Every row gives one point. The last column is the point's height on a tilted bowl or saddle (a function of degree 2), plus a little noise. Count its main directions that bend up, bend down and stay straight.
(in the rows, 100 means zero)

Points:
145	135	62	104
86	92	80	142
112	61	70	176
119	84	130	96
134	88	22	176
65	122	109	99
107	89	46	174
125	138	92	119
157	91	157	65
140	110	57	128
39	77	128	58
133	134	84	116
87	93	93	131
172	178	53	47
96	111	195	62
Directions: 1 up, 2 down, 0 straight

Points, 25 rows:
65	79	87	132	89
132	56	37	136	75
100	53	112	119	111
81	96	57	84	112
46	113	70	124	115
101	83	58	74	99
120	60	101	95	111
112	130	125	98	130
88	97	87	151	102
113	119	74	128	144
90	109	133	195	72
108	139	100	66	142
86	149	55	78	195
105	124	113	122	131
69	38	113	110	96
83	66	45	126	75
61	58	104	117	87
75	87	140	119	101
136	83	120	144	130
90	143	41	31	177
72	120	115	144	104
79	116	57	83	139
124	114	109	132	133
188	82	76	91	132
118	71	106	81	109
Directions: 1 up, 2 down, 1 straight

Points (62 x 9):
160	113	141	80	86	73	73	139	112
121	69	66	100	145	43	86	147	155
44	109	99	140	115	124	106	79	134
102	134	109	127	71	124	132	79	86
143	113	96	118	79	154	139	90	86
117	107	67	145	147	44	108	128	127
118	84	83	57	87	134	92	110	115
80	102	89	71	74	103	143	140	77
113	43	142	61	58	58	45	100	82
100	63	136	85	108	108	87	99	121
89	84	146	118	113	155	120	78	152
162	124	133	101	146	55	155	94	157
115	112	110	160	67	54	97	65	74
112	82	73	59	115	97	66	66	111
90	106	77	125	87	85	76	64	96
120	106	44	91	119	112	79	116	140
133	140	65	101	94	128	82	116	109
106	71	138	96	90	142	112	106	114
120	98	116	169	101	76	106	93	90
137	64	137	55	95	124	123	32	180
143	65	87	77	108	46	86	109	124
104	134	96	71	103	164	59	62	138
116	37	40	136	75	126	101	85	136
63	81	124	110	90	86	133	100	92
147	46	82	60	113	123	84	62	143
121	79	109	72	88	69	70	111	110
94	115	34	103	122	156	69	82	145
107	113	115	121	108	146	82	38	154
89	91	108	83	61	117	43	105	92
93	97	94	56	132	80	168	119	89
103	112	132	131	112	138	109	92	128
70	157	101	121	95	104	102	105	137
120	92	98	89	90	121	92	103	107
52	120	133	58	79	108	105	118	168
110	66	57	91	98	77	135	96	67
113	84	148	112	109	114	89	66	151
93	71	132	84	67	128	93	71	116
100	143	66	127	144	72	83	115	153
84	121	66	68	82	95	109	87	116
127	102	85	37	83	90	86	121	121
69	26	63	83	82	80	115	131	51
51	130	112	103	122	132	99	57	177
106	42	103	135	104	77	80	75	88
74	108	104	156	61	50	81	74	79
101	189	104	116	90	97	117	103	99
138	84	122	41	79	105	86	131	114
58	129	58	55	130	81	87	118	195
110	71	97	64	135	98	116	122	121
115	136	117	50	76	110	104	152	108
92	104	118	138	109	67	71	111	113
131	113	70	109	87	195	88	116	137
41	98	66	153	86	94	124	117	95
145	124	106	68	123	68	114	102	143
155	91	131	164	103	79	128	88	108
82	89	96	89	58	107	82	69	99
69	117	77	125	124	169	68	90	140
108	98	81	87	74	126	146	93	73
149	99	96	90	146	70	133	83	143
107	117	121	98	122	73	89	118	147
91	90	68	106	170	44	125	96	118
99	122	141	130	79	102	134	116	76
64	100	113	51	101	122	166	151	92
Directions: 3 up, 2 down, 3 straight
